Every row gives one point. The ring and each string are closed loops that go straight from each point to the next, and from the last back to the first. Before rounding, they use only three directions, however many columns there are. Count how often each string passes through the ring. Passing back the other way cancels.
In the rows, zero is written as 128.

Ring, 9 rows:
[[160 107 191 159]
 [152 162 194 162]
 [118 193 173 146]
 [ 91 180 143 124]
 [ 83 148 121 107]
 [ 90  96 109  98]
 [104  57 116 103]
 [128  41 147 125]
 [148  65 174 145]]
String:
[[190 181 187 162]
 [185 168 167 148]
 [121 143 168 141]
 [ 77 151 183 147]
 [ 99 201 195 158]
 [146 235 193 163]
 [174 195 169 149]
 [144 149 160 138]
 [116 151 171 143]
 [ 89 175 198 159]
 [102 186 213 170]
 [ 98 131 177 145]
 [146 138 168 144]
 [210 156 172 153]
 [213 152 202 173]
 [157 120 222 179]
 [110  97 211 167]
 [118 105 179 147]
 [107  99 182 148]
 [125  90 208 166]
 [131  96 205 165]
 [107 105 184 149]
 [171 130 165 144]
 [200 144 175 154]
 [179 159 209 174]
 [164 173 212 175]]
Times through: 0
String, 27 rows:
[[106 149 151 129]
 [160 157 139 127]
 [137 178 130 120]
 [ 76 185 122 109]
 [  7 172 121 101]
 [ 39 143 135 112]
 [ 71 124 147 122]
 [140 142 138 124]
 [141 175 122 115]
 [ 77 195 122 109]
 [ 37 191 137 115]
 [ 51 171 151 124]
 [ 94 148 154 130]
 [146 141 149 132]
 [152 189 156 138]
 [136 218 172 148]
 [151 222 177 153]
 [166 181 165 145]
 [127 146 163 139]
 [ 82 160 183 148]
 [ 87 196 197 159]
 [126 223 194 161]
 [162 218 177 154]
 [184 177 153 139]
 [124 145 157 135]
 [ 85 155 162 135]
 [ 50 157 163 132]]
Times through: 1

Ring, 10 rows:
[[124 121 143 113 141  64 137 133 122]
 [116 125 132 130  99  75  97 156 132]
 [ 94 139 126 149  67  95  63 164 137]
 [ 59 161 125 173  60 118  38 154 128]
 [ 28 182 131 187  85 133  40 130 109]
 [ 12 193 145 184 120 139  64  97  97]
 [ 17 192 164 162 147 136 104  65 100]
 [ 50 174 181 123 167 116 153  47 114]
 [ 73 159 180 108 173 100 169  54 119]
 [104 137 168 101 175  76 172  82 118]]
String, 26 rows:
[[ 90 142 138 140 112  90  97 135 122]
 [ 84 148 149 132 106  99 104 118 132]
 [108 133 150 115  96  87 115 127 147]
 [152 103 145  92 133  49 151 141 138]
 [142 106 137 109 211  33 172 135  85]
 [ 99 137 147 126 175  73 143 112  98]
 [ 81 150 155 129 136  96 124 102 120]
 [109 136 179  86 148  83 176  73 143]
 [117 130 184  76 201  67 212  58 122]
 [105 136 174  95 217  67 200  66 101]
 [ 97 140 163 112 215  70 181  79  90]
 [121 127 183  75 222  59 223  56 111]
 [128 121 172  82 236  48 220  72  96]
 [130 119 166  86 203  53 198  88 110]
 [131 119 163  88 165  60 176 101 128]
 [100 140 161 110 107  93 129 105 147]
 [ 79 152 152 133 117 101 110 110 127]
 [116 129 152 108  85  85 116 129 157]
 [152 100 122 116  92  51 103 184 140]
 [124 116 111 146 118  59  86 186 107]
 [125 117 112 143  71  70  65 194 134]
 [123 119 116 140  29  82  48 197 159]
 [105 129 114 154  74  82  57 185 127]
 [ 77 150 135 152 127  94  93 132 106]
 [ 79 152 150 135  91 106  94 119 139]
 [ 91 145 151 125  61 106  89 127 161]]
Times through: 2
String, 21 rows:
[[ 93 140 137 139 123  85 103 136 116]
 [ 89 145 150 129 111  95 110 118 132]
 [137 114 151  96 120  63 143 131 144]
 [154  99 138 100 203  29 176 139  95]
 [126 118 143 113 194  49 163 124  94]
 [ 96 139 149 125 151  81 133 113 112]
 [ 85 149 157 123 112 100 118 105 136]
 [106 130 137 132 175  64 134 130  92]
 [144 104 124 120 176  37 141 161  94]
 [134 114 137 112  93  67 111 157 145]
 [112 130 142 120  57  91  88 148 162]
 [114 127 125 137  29  91  54 180 163]
 [ 87 146 137 142  35 111  56 152 161]
 [ 70 155 138 153 105 105  82 130 119]
 [ 62 157 113 184  85 106  36 169 106]
 [ 56 161 110 191  39 120   7 181 125]
 [ 61 158 120 178 104 105  54 154 101]
 [ 69 157 141 150  86 111  76 128 131]
 [ 78 153 145 140  44 117  66 135 159]
 [108 130 119 146  11  98  35 190 166]
 [108 127 117 150 103  74  77 175 115]]
Times through: 1

Ring:
[[137  99 130 161 107 147 105  51 134 127 113 116 118 143]
 [120 107 142 168 119 137  98  76 122 127 136 121 140 130]
 [107 117 154 167 124 128 103 113 115 123 158 131 157 121]
 [103 124 160 162 124 125 111 138 114 120 168 137 163 120]
 [106 133 161 149 117 128 128 164 120 114 169 144 160 127]
 [119 136 153 137 107 137 144 166 130 110 154 145 143 142]
 [136 130 140 130  97 149 150 142 141 110 130 139 122 156]
 [146 119 131 132  92 154 145 109 146 114 113 131 108 162]
 [149 105 125 141  93 155 130  71 147 120 102 123 102 160]
 [145  99 125 152  98 153 116  52 142 125 103 118 106 153]]
String (27 x 14):
[[142 143 137 118  93 156 167 163 146 104 124 143 116 166]
 [147 144 130 124  98 164 161 143 144 106 112 134 112 168]
 [137 127 136 140 104 152 138 118 137 114 123 131 122 153]
 [134 103 139 144  95 140 127  94 141 120 127 132 119 148]
 [147  93 130 139  84 147 130  70 151 122 109 128 101 158]
 [161 108 116 134  87 165 139  63 154 118  86 120  88 171]
 [157 119 118 139  97 167 136  73 147 117  90 118  97 167]
 [161  93 113 147  90 164 120  25 151 126  80 111  86 166]
 [139  76 130 159  94 140 101  29 142 132 111 118 108 144]
 [130  98 138 156 103 139 111  73 134 125 127 125 124 140]
 [136 118 132 153 110 152 119  84 132 121 117 121 122 147]
 [140 121 126 159 116 159 112  67 129 122 107 113 120 148]
 [127  98 133 176 120 143  87  38 123 132 120 111 130 131]
 [115  90 147 171 113 127  91  65 123 131 144 124 141 124]
 [123 114 144 155 111 139 116 102 128 121 138 129 136 137]
 [123 127 142 155 118 144 119 113 124 118 136 127 139 138]
 [113 101 152 161 110 126 106  98 125 125 152 132 145 127]
 [ 89 100 169 177 126 107  87 114 108 129 185 137 175 103]
 [ 91 131 168 168 133 119 106 154 105 119 184 140 179 110]
 [118 150 148 149 124 146 132 156 119 111 148 134 150 138]
 [118 117 149 152 111 134 121 121 127 119 148 135 142 134]
 [103 109 164 156 111 116 115 137 122 121 173 144 158 121]
 [ 94 134 173 145 116 116 134 196 118 111 191 155 172 121]
 [118 158 153 133 116 144 154 195 125 103 156 146 150 144]
 [128 141 143 139 111 148 142 149 130 110 137 136 136 148]
 [124 116 145 148 106 138 125 116 131 118 140 134 134 140]
 [121 108 153 138  94 128 136 135 138 116 152 145 134 141]]
Times through: 2
String (31 x 14):
[[131 129 140 140 106 147 138 129 134 113 132 134 129 149]
 [128 111 144 143  99 138 130 114 137 118 136 135 128 144]
 [139 136 133 138 106 157 142 125 136 112 119 130 121 156]
 [144 136 129 136 104 161 144 119 139 111 112 128 115 160]
 [135 110 136 145 100 145 127  94 138 120 123 129 119 149]
 [142  90 131 147  91 144 119  60 145 125 113 124 107 151]
 [147  77 126 152  87 145 110  29 148 130 102 118  99 152]
 [155  98 116 151  96 161 117  34 146 126  87 111  94 161]
 [152 117 118 150 105 166 123  58 140 121  91 112 103 160]
 [132 116 137 151 108 146 122  96 132 120 126 126 126 145]
 [128  91 139 160 102 135 105  63 134 128 128 124 124 137]
 [134  82 133 164 101 139  97  35 136 132 117 117 117 139]
 [149  85 118 164 101 155  97   7 141 133  91 106 100 151]
 [154 112 116 153 105 166 117  45 140 123  88 110 101 160]
 [145 128 125 146 108 162 130  90 136 117 105 120 113 157]
 [136 106 134 150 102 146 120  80 137 122 120 125 119 147]
 [138  77 134 153  89 137 110  45 145 130 117 124 109 146]
 [154  86 123 140  81 151 127  47 155 125  96 122  91 163]
 [166 129 114 122  88 175 158  95 156 110  82 123  86 181]
 [152 142 125 127  99 168 156 126 144 108 103 129 107 169]
 [134 125 138 141 104 148 136 120 136 115 127 132 124 150]
 [124 102 149 144  95 130 127 113 138 120 144 139 130 140]
 [126 124 150 130  95 136 149 156 140 110 147 147 131 148]
 [128 159 149 118 103 149 172 205 136  99 147 151 136 157]
 [129 161 145 127 111 154 161 187 131 102 140 143 137 154]
 [129 146 142 137 112 151 145 154 130 109 136 136 135 149]
 [121 115 148 149 106 134 125 121 130 118 146 136 138 137]
 [112 110 158 146 103 123 126 138 130 118 162 145 146 131]
 [114 142 159 129 105 133 155 195 130 105 165 153 149 141]
 [128 165 148 120 107 152 172 208 134  98 146 149 138 156]
 [135 150 138 132 109 157 153 156 134 106 128 136 129 156]]
Times through: 5
